Rows are points. The last column is the point's height on a tilted bowl or saddle (a function of degree 2), plus a little noise. Along how many of its main directions does it bend up, bend down or stay straight?

Points, 12 rows:
[[ 0.57  0.18  0.03]
 [-2.53  0.00  1.43]
 [ 1.36 -1.38  0.72]
 [ 0.57 -1.62  0.38]
 [-4.03  0.85  4.09]
 [-2.31  0.07  1.33]
 [-0.20  4.26  2.22]
 [-0.82  1.25  0.80]
 [-1.48 -0.17  0.57]
 [-2.56  2.75  3.91]
 [ 2.13  2.25 -0.06]
 [ 0.95  1.27  0.00]]
Directions: 1 up, 0 down, 1 straight

Points (22 x 5):
[[-1.40 -0.47  0.65  0.77 -0.31]
 [ 0.49 -0.33 -1.05  0.64 -0.10]
 [ 0.35  4.67 -0.53 -0.26 -2.90]
 [-2.94  2.95  2.64  3.77 -3.93]
 [-2.59 -1.81 -2.31 -2.03 -2.70]
 [ 0.04 -0.33 -1.28 -0.54 -0.25]
 [ 1.19 -0.16 -0.82  1.26 -0.10]
 [ 2.97 -0.74 -0.55  0.58 -0.14]
 [-2.21 -2.36  1.11 -0.44 -1.58]
 [ 2.54  1.05 -1.49  0.52 -0.50]
 [-0.83 -0.17  1.40  3.43 -1.09]
 [ 0.69  2.22  2.87  0.65 -0.93]
 [-1.15 -4.05  0.85  1.35 -2.59]
 [-6.33 -0.34  1.77 -1.97 -5.33]
 [-0.44 -0.01  0.28 -0.29  0.05]
 [-2.32 -1.68 -2.12  2.44 -1.12]
 [-2.87 -0.10  2.39 -0.36 -1.90]
 [ 0.89  0.16  2.66 -3.30 -0.35]
 [ 1.05 -1.33  2.64 -0.38 -0.32]
 [-3.24 -0.14 -1.19  1.96 -0.75]
 [-1.52  0.78  0.57  1.18 -0.40]
 [-0.47  2.11  0.46  2.05 -0.75]]
Directions: 0 up, 3 down, 1 straight

Points, 39 rows:
[[-4.62  0.86 -0.14  1.06  0.37  1.31 -1.17]
 [-0.26 -0.27  3.92  0.01 -0.86  0.90  0.58]
 [-2.86  1.33 -0.79 -1.34  1.99 -2.50  2.04]
 [-1.59  1.99 -3.98 -1.85  2.01 -0.37  1.75]
 [ 0.25  0.20  2.40 -0.21  1.48 -0.73  1.89]
 [-0.10  1.76 -1.55  1.09  0.56 -0.18  2.13]
 [-0.40 -1.30  3.25 -2.72  0.59 -3.77  1.93]
 [ 1.70  1.27 -1.81 -0.51  0.28 -0.67  1.56]
 [ 2.65  0.30  1.42  0.93  1.59 -2.83  1.82]
 [-1.06  5.25 -1.74 -0.75 -0.05 -0.74  3.28]
 [-0.33 -4.21 -3.47 -1.09 -1.63  1.18 -3.40]
 [-0.50 -0.53  1.80 -3.32  2.72 -0.96  1.01]
 [-0.75 -3.54  0.73  0.43 -1.22 -1.67 -0.49]
 [-0.99  1.02  5.45 -1.21  0.39 -0.24  2.25]
 [-0.31  2.56 -0.15 -1.86  1.61  1.92  1.93]
 [ 2.78  0.48  1.89 -0.34  1.00 -3.15  1.72]
 [-0.93  1.37  0.16 -0.06  1.47 -0.55  2.04]
 [-2.89 -3.83  1.81  0.95 -2.67 -0.28 -3.22]
 [ 3.15  2.32 -1.46  3.36 -1.74 -0.47  1.32]
 [ 2.88  0.41  0.15  0.73  1.65  1.86  1.13]
 [ 1.76 -0.20 -1.18 -0.01 -0.66 -1.18  0.93]
 [-0.76 -1.79  2.28 -0.17  0.40  1.68 -1.08]
 [-0.65 -0.35  1.34  0.90  2.63  0.26  0.18]
 [-0.69 -0.74 -0.66  0.05 -0.06  1.46 -0.39]
 [-1.06  1.29  3.06 -0.83 -1.02  2.98 -0.09]
 [-1.84  3.33 -2.49 -1.26  0.20  1.08  2.05]
 [-2.21 -3.97 -0.66 -0.13  2.14 -0.07 -3.03]
 [-1.75  1.65  0.76  1.40 -2.05 -0.42  1.61]
 [-2.97 -2.65 -1.34 -0.34  3.00 -0.91 -2.35]
 [ 0.70  0.57  0.88  4.72  2.62 -0.48  0.84]
 [-2.19 -0.03 -4.17  2.81  2.61 -0.70 -0.29]
 [-1.71 -1.47  2.41  0.68 -0.16  4.34 -4.25]
 [-1.30  4.85 -0.48 -1.55  4.42  0.99  2.35]
 [-1.57  3.34  1.17 -1.01 -0.02  2.43  1.78]
 [-1.02  1.67  0.34 -0.97  0.72  1.60  1.42]
 [ 1.06  1.76 -0.65  0.84 -1.54 -3.38  1.72]
 [-0.29 -2.63  1.75  0.22  2.44  0.31 -1.27]
 [ 0.01  0.16 -0.10  2.07  2.24  1.52  0.17]
 [ 1.90  0.90 -1.33  0.02 -2.84 -0.84 -0.55]]
Directions: 0 up, 2 down, 4 straight

Points, 77 rows:
[[ 0.98  4.03  0.53  0.67  1.65  0.24  1.88  0.62  1.36]
 [-2.51 -0.25 -0.18  0.71  2.65  3.43  0.97  4.32 -2.74]
 [-1.93 -0.59 -0.49 -0.64  1.58 -0.65  1.60 -0.32  0.04]
 [-3.31  0.51  1.87  1.55  0.72 -0.04  1.32  1.50 -0.13]
 [ 0.01 -2.84 -1.40 -0.09  1.23 -0.78  0.76  3.55  0.40]
 [ 0.16  0.43 -2.38 -0.67 -0.45  1.17 -2.22  0.53 -1.10]
 [-1.14  0.90  0.90  0.81 -1.55 -0.08 -1.90  3.98 -0.15]
 [-3.47  1.99 -3.64  1.41 -2.15 -0.55  0.82 -0.49 -0.46]
 [-1.47 -0.12  2.16 -4.80 -0.93 -0.88  3.03 -3.88  7.54]
 [ 2.01  1.20 -1.26  3.11  2.87  1.59 -0.81 -0.55 -2.15]
 [-0.65  0.03  0.05  1.97 -1.30 -1.31  0.68 -1.30 -1.09]
 [-2.44 -2.20  0.53  3.35 -1.67  0.27 -1.46  1.08 -1.05]
 [ 1.44  1.30 -0.91  0.27 -2.11 -0.30  3.07 -1.05  1.49]
 [-2.14 -1.70 -2.97 -3.56 -4.83 -0.41  0.07  0.02  2.28]
 [ 3.49  1.31 -1.93  2.20  1.75  2.95  0.08  1.79  0.61]
 [ 1.34  0.15  0.03 -2.22 -2.67 -1.63 -1.75 -0.40  0.29]
 [-0.77 -2.90 -1.02 -2.90 -1.93  1.83 -2.42  0.30  1.49]
 [-0.70  2.90  0.26  0.59 -1.89 -3.79  0.06 -2.46 -0.04]
 [ 2.77 -1.17  1.00 -3.87 -0.33  2.33 -1.28  1.83  3.05]
 [ 2.51 -2.22  3.01  1.24 -4.57  1.26 -2.08 -0.60 -3.09]
 [-0.54 -2.55 -1.41  1.31 -0.35 -1.69 -1.99  0.66 -1.62]
 [ 3.02  0.94 -1.80 -1.02  2.06  0.41  1.58  2.67  2.27]
 [ 4.46 -1.41  2.04 -2.24 -0.35 -3.20 -1.87  0.92  1.82]
 [-0.07 -4.60 -0.99  3.05  0.44 -1.50  0.42  1.76  0.02]
 [ 1.10  1.16 -1.52 -3.82 -2.47 -2.48  2.71  0.33  4.34]
 [ 1.98  0.86  0.28  3.69  1.77 -0.94  1.19  2.99 -0.15]
 [ 0.20 -0.14 -1.79  2.15  0.87 -2.43 -0.75 -2.39 -2.68]
 [-2.61  1.75  0.35  0.27 -0.72 -1.24 -3.82  0.45 -1.14]
 [-1.79  1.74  1.11  1.18  1.93  0.93 -1.08  2.90 -1.57]
 [ 2.43 -1.74  1.10 -1.24  3.12 -2.71  1.05  0.54  3.59]
 [ 1.43  1.43  2.37 -0.39  3.68  1.85  0.25  0.69  0.57]
 [ 3.11 -2.20  0.59 -0.10  0.13  2.37  1.60 -0.10  0.72]
 [ 3.73  1.66  0.19 -0.15 -1.51  1.73 -1.15  2.44 -0.14]
 [-0.57 -2.55  0.69  2.11 -0.51 -1.04  0.42 -1.26 -0.56]
 [ 0.76 -0.92  0.90  0.86  1.93  2.56 -2.28 -0.52 -1.58]
 [-0.91 -0.93  1.28  0.65  4.30  0.65 -1.50  4.53 -0.13]
 [ 0.71 -2.51 -0.08 -1.65 -1.00 -1.99 -2.15 -0.85  0.93]
 [ 0.97 -0.46 -1.13 -0.70 -0.87 -0.93  2.57 -2.48  1.51]
 [ 0.98 -1.00  0.41  1.10  2.15 -0.79 -4.94  1.59 -1.34]
 [ 2.06  2.87  1.83 -0.29 -0.67 -0.15  1.47  1.50  1.51]
 [ 1.12  0.43  0.79  0.78 -2.03  0.22  1.70 -1.34 -0.16]
 [ 2.62  3.09 -2.85 -1.06  1.05 -0.78  4.13 -0.67  4.79]
 [-2.67 -0.24 -0.31  1.08 -1.75 -0.58  0.73 -0.03 -0.35]
 [-0.98  1.65 -1.41  2.14  1.36  2.93 -0.81 -0.28 -1.50]
 [-0.12  1.74 -2.57 -1.02 -2.32  2.75  1.05 -2.73  2.83]
 [-0.35  2.34 -2.11 -0.26  2.86 -1.52 -1.34 -1.28 -1.82]
 [ 1.74  1.69 -5.31 -0.76 -0.95 -3.54 -3.67  0.39 -2.10]
 [-1.33 -0.14  0.33 -0.07 -0.08 -0.54 -1.02 -1.97 -0.51]
 [-0.60  4.17 -2.88 -1.93  1.10 -0.22 -1.01 -0.69  0.11]
 [-0.62  0.58  0.83  1.15  0.12 -1.08  2.63 -1.66  1.13]
 [-0.60  0.91  1.16  0.54  2.49  0.94 -1.84  2.58 -1.14]
 [ 1.83 -3.47 -2.31 -2.55 -3.19 -0.57  0.12 -1.28  1.56]
 [ 1.21 -1.41  0.50 -0.28 -0.97  0.36 -0.30  1.52 -0.10]
 [-1.93 -3.01  0.94  0.44 -2.59 -0.83  2.91 -0.96  2.36]
 [ 0.00 -0.07 -0.17  1.53 -1.15 -3.90  2.42 -4.22  0.79]
 [ 1.06 -2.48  0.69  1.25 -0.27  0.65  1.24  1.50  0.28]
 [-0.54 -1.48 -0.67  1.41  1.08 -1.39 -1.32 -1.49 -1.70]
 [ 0.54  0.94 -1.95 -1.28  4.69  3.51  0.58 -2.94  0.90]
 [ 0.40 -1.65 -1.02  2.00 -1.60 -0.58 -2.84 -1.18 -3.12]
 [ 2.39 -1.54  2.01  3.27  4.25 -0.04 -1.28  4.71  2.00]
 [ 2.47  2.46  1.72 -1.56  0.89 -1.17  2.03 -1.17  2.26]
 [-1.21 -1.43  2.52  0.84  0.18  0.74 -3.09 -0.17 -0.30]
 [-0.42  0.92 -1.94  0.12 -0.20  0.18 -0.70 -1.28 -1.29]
 [ 1.20 -2.43  3.05  3.12 -0.87 -5.03  2.05 -2.26  0.52]
 [ 1.15 -3.56  0.05 -1.73 -4.13 -0.37 -0.13  3.03  1.66]
 [ 3.42 -2.24  0.97  0.72  0.71  2.10  1.90 -1.67  0.19]
 [-0.50 -1.53 -0.05  0.62  3.89  0.77  0.50  2.72 -0.54]
 [-2.33  0.23 -0.39  0.15  1.86 -2.79 -2.37  0.80 -1.32]
 [-3.51  0.44  1.59  0.36  2.16 -0.69 -2.97  2.89 -1.17]
 [-0.89 -0.76  1.12 -1.32  1.38 -1.01  0.23  3.96  1.51]
 [ 1.44 -2.56 -0.33 -1.39  2.01  1.08 -1.93  1.56  1.03]
 [ 1.18 -1.77  3.67 -0.55 -0.54  0.06  0.18  2.82  2.61]
 [-0.51  1.60  0.79 -2.13  3.43 -0.01 -3.02  2.35  0.38]
 [-0.57 -0.02  1.88  1.97  0.21  2.06 -0.56  0.20 -0.95]
 [-0.57  1.24  0.80 -1.94  0.77  1.15 -0.53 -0.36  0.43]
 [ 0.79  1.73 -1.56  0.90 -0.63 -2.08 -0.54  0.33 -1.94]
 [-0.46  1.95 -0.82  1.21  1.67  3.89 -3.78 -1.01 -2.13]]
Directions: 5 up, 1 down, 2 straight

Points, 63 rows:
[[-0.40 -0.27 -1.39  0.43  1.39  0.44  2.92  0.48 -0.99]
 [-0.93  1.06 -0.34  0.26  1.89  1.37 -1.66 -0.65  0.38]
 [-1.01 -0.43  1.22  0.70  0.63  1.58 -0.94  0.68 -0.11]
 [-1.78 -0.01  1.82 -0.30  0.05 -1.01  1.87 -2.17 -3.17]
 [ 0.96 -0.24  1.22 -2.61 -0.13  0.71  0.93  0.28  0.04]
 [-0.84  4.28 -0.96  4.16 -0.49  0.72  1.46 -0.76 -0.47]
 [ 1.58  3.01 -0.45 -3.17 -0.76 -1.13  0.33  1.39 -0.19]
 [-0.33 -4.15  1.67 -1.24  0.91 -1.72 -1.15 -3.70  1.56]
 [ 1.01  1.56  1.08 -0.64 -0.32  1.30 -1.90 -2.20  1.20]
 [-1.93  1.11  1.00  4.07 -2.34 -0.67  1.52  3.17 -2.74]
 [-1.34  0.57  0.27 -1.72 -1.56 -0.45 -0.18 -0.74 -0.64]
 [ 1.53 -0.52 -0.69  2.44  0.18 -3.76 -0.83  1.27 -0.38]
 [ 1.22  0.16 -1.06 -2.17  0.71 -1.84  0.74 -2.42 -1.18]
 [ 3.06 -0.04 -1.33  1.13 -0.58  0.61  2.13  1.94 -0.58]
 [-0.12 -0.49 -3.07 -1.16  0.51  0.25 -3.40  2.69  0.29]
 [ 2.39 -1.51  1.14 -3.54  5.08 -3.32  1.85  0.74 -3.46]
 [-2.02  1.14  1.45 -0.88 -2.36 -0.68  2.18 -1.17 -3.43]
 [ 1.94 -1.63 -4.04  0.62 -3.50 -1.92  0.69  1.85 -1.54]
 [-1.87 -3.32 -1.14 -0.95 -2.42 -0.22  1.85 -2.56 -1.13]
 [ 1.31 -2.42 -1.94  0.73 -3.70 -0.29 -0.02  0.40 -0.60]
 [ 0.24 -1.60  0.84  1.20  1.12 -1.06 -0.34 -3.59 -0.77]
 [-2.08 -0.57  3.11  1.65  4.04  1.76 -2.25 -3.35 -1.16]
 [ 1.05  0.15  0.56 -0.24 -1.64 -2.25 -0.51  1.54 -0.50]
 [ 1.60  0.08 -1.13  0.34  0.77 -1.37  3.61 -3.66 -4.73]
 [ 1.77  0.81 -1.64  1.93  0.27 -2.38 -0.87  2.11  0.14]
 [ 3.15  0.31 -1.88 -1.62  1.13 -1.82  0.46  1.20 -0.18]
 [-2.61 -0.44  2.88  0.61  3.04 -5.96 -0.37  1.60 -5.72]
 [ 2.61 -0.88 -0.16 -2.14  0.75  1.64  2.42 -1.27 -0.56]
 [-2.15 -1.01  1.79  1.52 -1.48  0.00 -0.12 -0.64 -1.40]
 [-2.42  0.14  1.50  4.94  3.28  0.25 -1.71 -1.64 -2.29]
 [-2.92  0.04  1.56 -1.01 -0.32  1.95  0.62 -2.77 -0.27]
 [-2.15 -1.38 -0.13  0.60  1.54  3.78  2.45  1.29  1.45]
 [ 2.13  0.66 -0.60  1.27  0.00 -3.82 -1.77  1.14  0.54]
 [-2.17  0.46 -2.39 -1.50  0.45 -0.18  0.08 -0.63 -0.61]
 [ 1.07  0.77  0.26  0.38  0.46  2.72 -3.17 -0.21  1.10]
 [-1.59 -0.39 -0.15  0.99  5.37  2.47 -3.08 -4.06  0.70]
 [ 1.04  2.56  0.56 -0.37 -2.42 -3.18  0.99 -2.70 -2.39]
 [ 0.48 -0.53 -1.53  0.17  3.60 -2.13 -1.36 -0.28 -0.63]
 [-0.62 -0.65  0.77 -3.05  0.00  3.45  2.08 -1.38  1.38]
 [-2.84  0.59  0.83 -0.73 -3.74 -3.63 -1.77  0.40 -2.64]
 [ 0.27  1.69 -0.99 -1.54  1.65  1.33  3.47  0.02 -0.71]
 [ 2.94  0.19  0.24 -0.63 -0.81 -2.02 -2.85 -1.26  2.14]
 [ 5.57  1.47  3.67 -3.61 -0.58 -0.10  1.05 -2.11 -1.33]
 [-1.14  2.07 -1.35  0.09  0.56 -0.76 -3.46  3.46 -1.41]
 [ 2.79  2.64  0.26  2.41 -1.35  1.33  0.59  2.78  0.27]
 [ 0.75  0.91  1.57  4.01  2.06 -0.43 -0.25  1.87 -1.65]
 [-3.53  0.68  2.73  1.94  0.64  0.39  4.06 -0.44 -4.78]
 [ 2.08 -0.67  1.10 -1.15 -2.70 -1.80 -0.85 -1.49  0.53]
 [-1.72  0.52  0.96  3.00 -0.17 -1.43  0.32  0.56 -2.24]
 [ 2.83 -3.43 -2.47 -0.06 -0.09  1.22  1.45 -0.36 -0.41]
 [ 2.39 -1.87  0.64 -1.06 -1.15 -0.32 -1.00 -1.48  1.11]
 [-1.30 -0.55  2.21 -0.67  1.15 -2.44 -0.06  0.82 -2.26]
 [ 0.44 -0.65  0.81 -1.15  3.45 -0.08  1.41 -3.62 -2.21]
 [ 1.84 -1.17 -0.69  0.73  0.71 -2.25 -0.90  1.63 -0.08]
 [-0.28  2.52  2.10  0.08  0.27  1.43 -0.67  2.95 -1.22]
 [ 2.18  0.20 -2.94 -1.24 -0.46  4.90 -1.42 -1.14  2.23]
 [ 1.32  0.20  1.80  2.49  1.76 -0.23  0.89 -2.63 -2.51]
 [-1.80 -3.11 -1.13 -2.31 -1.65 -2.64 -5.76  2.73  1.10]
 [-3.68 -0.08 -0.12  1.64  2.28 -3.00  1.31  0.60 -4.19]
 [-0.89  0.54 -0.15  1.10  0.22  0.38  2.19  3.11 -0.87]
 [-0.55 -2.89  0.90 -0.55 -0.85  1.30 -1.39  0.81  1.15]
 [-0.09  0.06  2.17 -2.77 -0.83  2.20  0.68  1.05  0.24]
 [-0.41  3.86 -0.91  2.32  0.92  0.67  1.61  2.14  0.07]]
Directions: 2 up, 4 down, 2 straight
